Each point is reached from the start by the listed moves, each made 0, 1 or 2 times, or once backwards (-1), plus a little noise. Say if it took an odd or an even number of moves. Then give how often each move was made.

Moves:
(1): [ 8 28 33]
(2): [-10   8  -9]
(3): [-6  1 14]
Start: [-5 -7 -4]
Points:
[  4 -44 -42] -> odd (-1, -1, -1)
[-21  68  69] -> even (2, 2, 2)
[-12  60  80] -> odd (2, 1, 2)
[18 48 49] -> odd (2, 0, -1)
[ -6 -12  32] -> odd (0, -1, 2)

Moves:
(1): [ 13 -15  36  14  -9  31 -23]
(2): [  6 -28   8  -9  21   7 -13]
(3): [-21 -15  14   9  -2 -20  15]
(4): [ 5  7 -3 17 16  1 -2]
(5): [-19  -3  -2  -1  16   3  -4]
(6): [-28 -11  -1  24 -31  -3 -26]
Start: [-15  -2 -14 -12  11  -7   6]
Points:
[-76 -47 -26 -21 -10 -54   6] -> odd (-1, 1, 1, -1, 0, 1)
[  0 -34  22 -14 100  45 -12] -> even (1, 1, 0, 1, 2, -1)
[-55 -64  -9 -37  40  29 -68] -> odd (0, 2, -1, -1, 2, 1)
[  26  -69   52   44   35   88 -109] -> even (2, 2, -1, 2, 0, 1)
[-43 -53 -20  -1  70  31 -69] -> odd (0, 2, -1, 1, 2, 1)

Moves:
(1): [-28 -17 -17 -22  14 -10 -17  21   8]
(2): [  8   4  -5  13 -19   4  13 -10  -2]
(3): [ -5  -5   3 -12   2   1   1 -28   5]
(4): [ 0  2  4  4 -1  9 21 -9  7]
(5): [  0 -17  -9  -5 -23 -10  -1 -30  31]
(6): [-11   3   4  18  15 -10   7  18 -22]
(7): [-13  10   5   3   0  -6  -5   4   5]
(8): [-11 -11   8 -21  -6  -1 -23   7   6]
(9): [ -2  -6  -1 -14   2 -21  -7   2  -7]
Start: [-18   1  -1   7  -2  10  -7 -13  -9]
Points:
[-67 -10 -10  29 -27  15  15   4  33] -> even (1, 1, -1, 2, 1, 1, 1, 1, -1)
[  -4    2    0   56  -82   -6   39 -121   26] -> even (-1, 2, 1, 0, 2, 1, 1, 0, 0)
[-67 -33 -13 -33   6 -36 -52   6 -29] -> odd (1, 1, 1, -1, 0, 1, 0, 1, 1)
[-74   8   1 -23  -5 -16 -35   8 -22] -> odd (1, 2, 1, 0, -1, 0, 2, 1, 1)
[-17 -25   9 -18 -35  14   2   0  -3] -> even (0, 1, -1, 2, 0, 0, -1, 2, 1)
[  -3   33   18   63   22  -38    3   65 -120] -> odd (-1, 1, -1, -1, -1, 2, 0, 0, 2)

Moves:
(1): [  6   0 -10 -13   0  14 -17  -1 -10 -17   4 -11   6 -22]
(2): [ -7   1   3   7 -36  -2  -4   3  -1   3  12 -13 -10  15]
(3): [ -2  11  -1 -13   0   8  -2  10  15  -7  13   2  16 -12]
(4): [  1   6  -8  23  -3 -15   2   3   8 -18 -11  21  13 -11]
(5): [ -1   0  -6   8 -20   1   4   1   4   9  -5   3   5  -5]
(6): [-13   3  -9   9   9  -2   6   7   6   0  -3   8   8  -8]
(7): [  3 -26   5   1  -6  -6 -15   2  -4   6 -11  -2  -9 -17]
(8): [ -1 -18   4   2  12 -11   0  -7  -2  11   4   5  17   0]
(9): [-13  -4   0 -20  -8   7   9   0   4   5 -10   2  16  13]
(10): [  2  -9  -3  -9   4 -13   4  -2  -8  -7   8   3 -13 -33]
(11): [  0   7 -12   7  14 -13   3   3  -7   4   4 -17   0  22]
(12): [ 14 -11  11  -2  -1   5  -3  12 -15   3   0   6   5 -14]
Start: [ -8   8 -13   1  10   3  -6   5   1  -8 -11  -8  -8   0]
Points:
[-13  12  -9 -26  24 -30  38  25  26 -26  23  50  53 -62] -> even (-1, 0, 2, 1, 0, 0, -1, 1, 1, 2, 0, 1)
[ -5  70 -56  -3 -12  44 -19  64 -16 -57   4 -36  62  18] -> even (2, 1, 1, 1, 0, 1, -1, -1, 1, -1, 2, 2)
[-33 -37  -5 -17 -40  11 -18  75  21  -9 -32  32  72 -71] -> even (0, 1, 2, 1, 0, 2, 2, 0, 2, 0, 0, 2)
[-33 -23 -30   8 -93 -59  28  41   0  15  -6 -16   9  -7] -> odd (-1, 2, 1, 1, 2, 0, 1, 0, 2, 2, 2, 1)
[ -20   27  -94   18  105  -43   -9    5   -3 -102  -18   20   19 -121] -> even (2, -1, 0, 2, -1, 2, 0, 0, 0, 2, 1, -1)
[-44 -15 -56 -11  37 -30 -22   9   1 -26 -50 -32  22  15] -> odd (1, 0, 0, 1, -1, 1, 2, 0, 2, 0, 2, -1)
[  15   17  -65   15   36  -35  -25    3  -42 -101  -15  -10  -34  -92] -> even (2, 0, -1, 2, -1, 0, 0, -1, 0, 2, 1, 0)

Moves:
(1): [ 14  -8   6  19  19  -9   8  -2  -4 -19  12  -4   3   1 -19 -14 -16  -9]
(2): [ -2   4  11 -18   0  -6   1 -10  -6 -10  -1   7  -9   6  -2   7 -15   2]
(3): [ 11 -10 -33  -6  -3   4   0  -4   5   4   0   0  -5 -10   6   1  10  19]
(4): [  7   2   3  -7  -3   1   0  -5   4   1   0  10   6 -13  -2  -5  -2  -1]
(5): [ 5  0  5 -2 11  8  6 -2  4  0  5 -2  8 11  0  3 -9 -3]
(6): [  6  -7   3  -5  -6  -2  12  21 -19 -20  -9  10  21 -26  -1   8  -4   4]
(7): [  7  -4  10   8  27   4   3   7  10  -1   3   3   7 -16  10 -15  -7   6]
(8): [ -5   3   1  -6  -8  10   4  -5   1  -3 -10 -11   2  -7  10   2   5   2]
(9): [  4   8 -25   1  -3 -11   6  14  -5  -1  10  -4   3   8  -6  -3   1 -11]
(10): [  5 -22  -8   5 -20 -11  19  21  34  22  12  20   9  -5  -5 -10  20  11]
(11): [ 11 -19 -10   3  -7 -16 -12 -13  21  20  -4 -10   7  -9   3  -6 -10   3]
(12): [  0   9  -8   1 -14  -3 -12   3  19  -3   3   4   0  -1   0   2   2   3]
(13): [  0 -10   6 -16 -12   2   7   6   7   7 -15  10 -10   1  -2  15   7  -3]
(14): [ -6  17  -7 -14  -1   2   4 -12  -9  -4   5   2 -10   3   7  34 -10  -4]
(15): [  2   2  12  -7  15   3 -17   0  -5 -10  25   4  -3 -27  13 -13  10   2]
(16): [-7  0 -2 -4 18  1 -2 -7  5 -1  5  3  0  6  8  1 11 -1]
(17): [  3  10   9   1  -9  -9   0  12 -14  -9 -10  -4  -2 -11 -17   0   7   8]
(18): [-10  -9 -31   8   9   6  13  13 -10  -1   2  -8   9  -4 -21   6 -14   5]
Start: [  1   3 -22 -15 -10 -30   4  -8 -19  -4   2 -18  -7  -4  -7  -4   2 -22]
Points:
[ -10    6  -99  -37  -11  -48   61   49  -69 -110  -21   23   29  -50
  -88   42  -30   17] -> odd (1, 2, 1, 1, -1, 2, 0, 0, 0, 0, -1, 2, 0, 0, -1, 2, 1, 2)
[-49  78  28 -51  -2 -26 -16  -8 -41 -40  24 -17 -64  48 -22  55  51 -45] -> even (0, 0, -1, -1, 1, -1, -1, 0, 0, 0, -1, 1, 1, 1, 1, 2, 2, 0)
[  27  -23 -114  -83    1   18   35   77   48   10   58   38   21  -71
   74   -2  100    7] -> even (-1, -1, 2, 0, 2, 1, 1, 1, 2, 1, -1, 1, 2, 0, 2, 1, -1, 0)
[  82 -121   24  -23   18  -77   68   47   56  -26   49   65   69  -96
  -27  -78  -36   -5] -> even (2, 2, 0, 1, 1, 2, 1, 0, 0, 2, 1, 0, 1, -1, 1, 0, -1, 0)
[  37   19   54    4  109   -4    1   27  -33  -93   73  -19   45  -94
   54 -112   28  -21] -> odd (1, 0, 0, 0, 1, 1, 2, 2, 1, 0, -1, 0, -1, -1, 2, 1, 0, -1)

Moves:
(1): [ -2   0  11  -8 -10   7  -1 -11   3   3  -7  11  10   6  -1  17   7 -12
   8   3   8  -3  -1   2  11]
(2): [  2  -6   0   2   0  -4 -10 -13  -2   2   2   7  -4   7   4  11  -5   7
   3 -15  -5   2   4  -9  -7]
(3): [ -4   4  -6 -12  -7   9  -4 -17  -6   1  10  -9   5   1  -4  -3   1   5
   5  -1   0   0   3   0  -1]
(4): [ 2 -9 -6  3  4  0 16  5 -5  0 -4 -9  4  3  3 -6  3  9  7 -3  7 11  2 -5
  7]
(5): [-6 -2 -1  5 -4 -3  9 -8  4 16  6 -4  9 -9  1  1  7  1  9  7 -9 -7 -2 -6
 -6]
(6): [ 10   9  -4  -6   2  13   7   9  -3  10 -12  -4  -5  -1 -10   3 -17  13
   1   7  -1  -1   5   4   1]
(7): [ 16   3   3   0  -1   5  -7  -9 -12  -5  -6   2  -5  -1  10  -2   3  -3
  -1   8   3  -7  -7   2  -1]
(8): [  8  -3  13   6 -15  -9  -6  -5  -8  -6  -1  11 -12  -8 -16  -6  17  10
   5 -16  -8  -2  -6   8   5]
(9): [  0   9  11  -5  12   4  -7 -12   3  -3  -9   6   2   4   1   2  15  -5
  17   1  -4  10  -6  -7  -8]
(10): [  0  -8  -5   3  -5   2 -14  -6  -3  -7  -4  -6  -1  -5   0  -2  -4   8
  -7   8 -10   1 -10  -8   9]
(11): [  6   0  -7  -7 -12  -2  -2  -6   6  -4  -8   4   6   3   9  -7  -1   1
   5   2  -2   0  -1   1   0]
(12): [ -5  -4   9  -5  -2   3   2   2   2   0  -2  -8  -6  -9  13 -11  -5  -2
  15  -1 -11  -5  14   8   5]
(13): [ -4   9   3   4   0 -10   4  -6   2   4   0  -7   2  -9  -9  -3  -5  -6
   2   4   1   7   2   9 -10]
(14): [ -3   4  -5   5  -9   0  -9  14  -4 -10  -9  -3   3  -4   5   8   2   3
  -3 -16   4   1  -7  -9 -23]
(15): [ -1  -5  17  -2  -2   4   5   1  -5  13  -9   2  10  -1   5 -11  -7   5
 -12  -6 -15  -1   0  -2  -5]
(16): [  3   8   3 -11 -17 -17   3   3   3   8   5  -1  -3   3   2   7  -3   2
  -3 -11 -12  12  -3  -2  -1]
(17): [  3  -1 -15  13   8 -11   0   1  -5 -10 -14  -3 -10   5 -12  11   6  -8
  -4  -3  -7 -13   8 -10   1]
(18): [ -6  -8  -3  -8  -1  -1 -17   7  -1  12  -3  10   7  -2   3   4  -7 -10
  -2   0  -8  -4   4  16   3]
(19): [  6  -9  -5   3  -7  11 -13  -7   9   8  -2  -1  -7  -1  -2  -2  -1  -8
  -7 -20   9   6 -13   9  -2]
(20): [  6  -5  -6   5   0   8   4  10 -10  -7   0   4  -3  -6  -1  -5  -3 -14
   0   3   6   9   5 -11   1]
(21): [ 11   3   7   5  12  -8   5  -2  -1  -8   9  -4  21   2   1  13   4  -2
  10   2  -5  -9 -11  -3   1]
(22): [  4   0 -10 -16  -5 -10   0  -3  -3   7   3   2 -10 -25  -1   6   1   8
  -5  -6 -10  -1   0  -2 -13]
(23): [ 13   3   2  -5 -10   1  -9   7   4  13   0   3   6  -9  -5 -10   5   1
  -2  -8   4  -8   8  -7   7]
(24): [-3  7  0  3 -3 10 -4 -1 -2 -6 -5  0  5 -8  4 -4  3  0 -3  6 -4  1  9  3
  3]
Start: [ -8   5 -13 -11   4   0   9  -1   3  10  -4   8 -10  -4  -2  -1   0  12
  -5  -3  10  -2   7  -2  11]
Points:
[ 37  15  54 -16  19 -76 -43 -45 -32 -30 -36  50  -7 -81   5 -16  60 -56
  69  45 -92 -44  -5  44  26] -> odd (0, -1, -1, -1, 0, -1, 2, 2, 2, 1, 1, 2, 2, -1, 0, 0, 1, 2, -1, 1, 2, 1, 0, 0)
[ -15   38   16   12   22  -21   99   23  -18    4  -18   -7  -29    1
 -108   14   -5   67    2    9   50    4   10   48   19] -> odd (1, -1, 0, 1, -1, 2, -1, 2, -1, -1, -1, -1, 2, 0, 0, -1, 0, -1, -1, -1, 0, 0, -1, -1)
[  22  -33  -28   18  -51   12  -25 -116  -49  -45  -58  -10  -14   -4
   -6  -28   20   11  -35   -8  -21  -43  -32  -11   21] -> odd (1, 0, 2, 0, 0, -1, 2, 1, -1, 2, 2, 0, 1, 0, 2, -1, 2, -1, 1, 0, 0, 0, -1, 0)
[ -20  -36   23  -13  -60  -17  -28  -17   11   61  -63   42   29 -111
   20    4   13  -57   -3  -74  -51  -51   28   76  -25] -> odd (2, 0, -1, 0, 1, -1, 0, 1, -1, -1, 1, 2, 2, 1, 2, -1, 1, 2, 2, 0, 1, 2, 0, 2)
[ 85 -54 -54   5  14  39   3  27 -38   8  24 -14 -59 -56 -38 -48 -23  35
 -19 -28  66  23 -22   8  59] -> even (-1, 0, 0, 2, -1, 1, 1, 1, -1, 1, -1, 0, 0, -1, -1, -1, -1, 0, 2, 2, 1, 1, 1, -1)
[   4    8   17   86    4  -28   27   34  -51 -114  -31  -30  -27  -34
  -11  -22   53    2   30  -19   42   40  -32   -1    9] -> odd (0, -1, -1, 2, -1, -1, 1, 2, 0, 1, -1, 1, 2, 2, -1, 0, 0, -1, 0, 1, 1, -1, -1, 1)
[  18   34   80  -42  -96   36   32   -3  -33    8  -36   35  -25  -26
    3 -101    9    9   -7    0  -29  -21   83   41   84] -> odd (1, -1, 1, -1, -1, 0, 1, 2, -1, -1, 1, 2, 0, -1, 2, 1, 0, -1, -1, 1, -1, -1, 1, 2)
[ 56  30  22 -52 -43  15 -16  58 -34  48 -72  55  -3 -25 -51  37  56  -3
  66 -61  46  18  -1   6  15] -> even (2, -1, 0, 2, 0, 2, 1, 2, 2, -1, -1, 0, 0, 2, -1, 1, 0, 2, 0, 1, 0, 0, 2, -1)
[ 34   9 -15  19 -40  31  -2 -31 -65 -77 -66  -2   1  -5   6 -51  71  54
  74 -44  14  -7  37 -64   2] -> even (0, 1, 2, 2, 0, 0, 1, 2, 1, 0, 2, 1, 0, 2, 0, -1, 1, -1, -1, 1, 0, -1, 1, 1)
[ -22   -5  -28  -35  -47   19   84   14  -24   82  -26  -54   39 -121
    7  -69  -15   43  -15   27   -6  -12   64  -61  -19] -> odd (1, -1, 1, 2, 2, 0, 0, -1, -1, 1, 0, 1, 2, 1, 2, -1, 0, -1, -1, 1, -1, 2, 2, 0)
